Each wall is flat, endless, passes through zero and stands at right angles to its row. A trip goes straight from one point to another. List the walls that it crosses, first one first.

Walls:
(1): [ 0.15 -0.47]
(2): [0.11 0.56]
(3): [-0.82  0.45]
(4): [0.07 0.08]
(5): [ 0.12 -0.19]
(6): [-0.14 -0.54]
Trips:
[-0.02 -0.24] to [ 0.27 -0.27] => none
[ 0.20 -0.23] to [0.10 0.15] => 4, 6, 2, 1, 5
[-0.02  0.51] to [ 0.47 -0.27] => 3, 5, 1, 2, 6
[0.35 0.40] to [0.16 0.47] => 3
[-0.18  0.02] to [-0.01  0.22] => 2, 6, 4
[-0.06 -0.26] to [-0.14 -0.31] => none

Walls:
(1): [-0.48  0.01  0.14 -0.70 -0.45 -0.13 -0.01 -0.20]
(2): [-0.04 -0.20  0.00  0.26  0.08  0.10 -0.62 -0.17]
(3): [-0.13  0.32  0.52  0.06 -0.59  0.02  0.07  0.48]
(4): [ 0.51 -0.52  0.11  0.23  0.31 -0.31 -0.28 -0.50]
(5): [ 0.53  0.12 -0.70 -0.25  0.08 -0.13 -0.34  0.14]
(6): [-0.10 -0.08  0.61  0.12  0.05 -0.15  0.34 -0.56]
Trips:
[ 0.06  0.81 -0.30 -0.06 -0.29 -0.22  0.43 -0.01] to [-0.09  0.47  0.49 -0.25 -0.19 -0.40  0.28  0.29] => 6, 5
[ 0.17 -0.06 -0.40  0.39  0.06  0.05  0.31 -0.03] to [-0.44  0.07 -0.48 -0.39 -0.30 -0.45  0.08 -0.28] => 4, 1
[-0.20 -0.28  0.09  0.38  0.35  0.19 -0.03  0.34] to [ 0.00 -0.06 -0.24 -0.14  0.04 -0.57 -0.29  0.13] => 5, 1
[ 0.43 -0.05 -0.33  0.25  0.30 -0.14  0.96  0.12] to [ 0.37  0.11  0.64  0.37  0.37  0.09 -0.03  0.22] => 5, 3, 2
[ 0.23 -0.27 -0.21 -0.46 -0.24 -0.39  0.48 -0.50] to [ 0.15 -0.13  0.67 -0.04  0.39 -0.40 -0.27 -0.19] => 5, 2, 1
[-0.23 -0.42 -0.09  0.68 -0.14  0.07 -0.57  0.00] to [-0.15  0.12  0.31  0.80 -0.38  0.14  0.62 -0.70] => 6, 3, 2
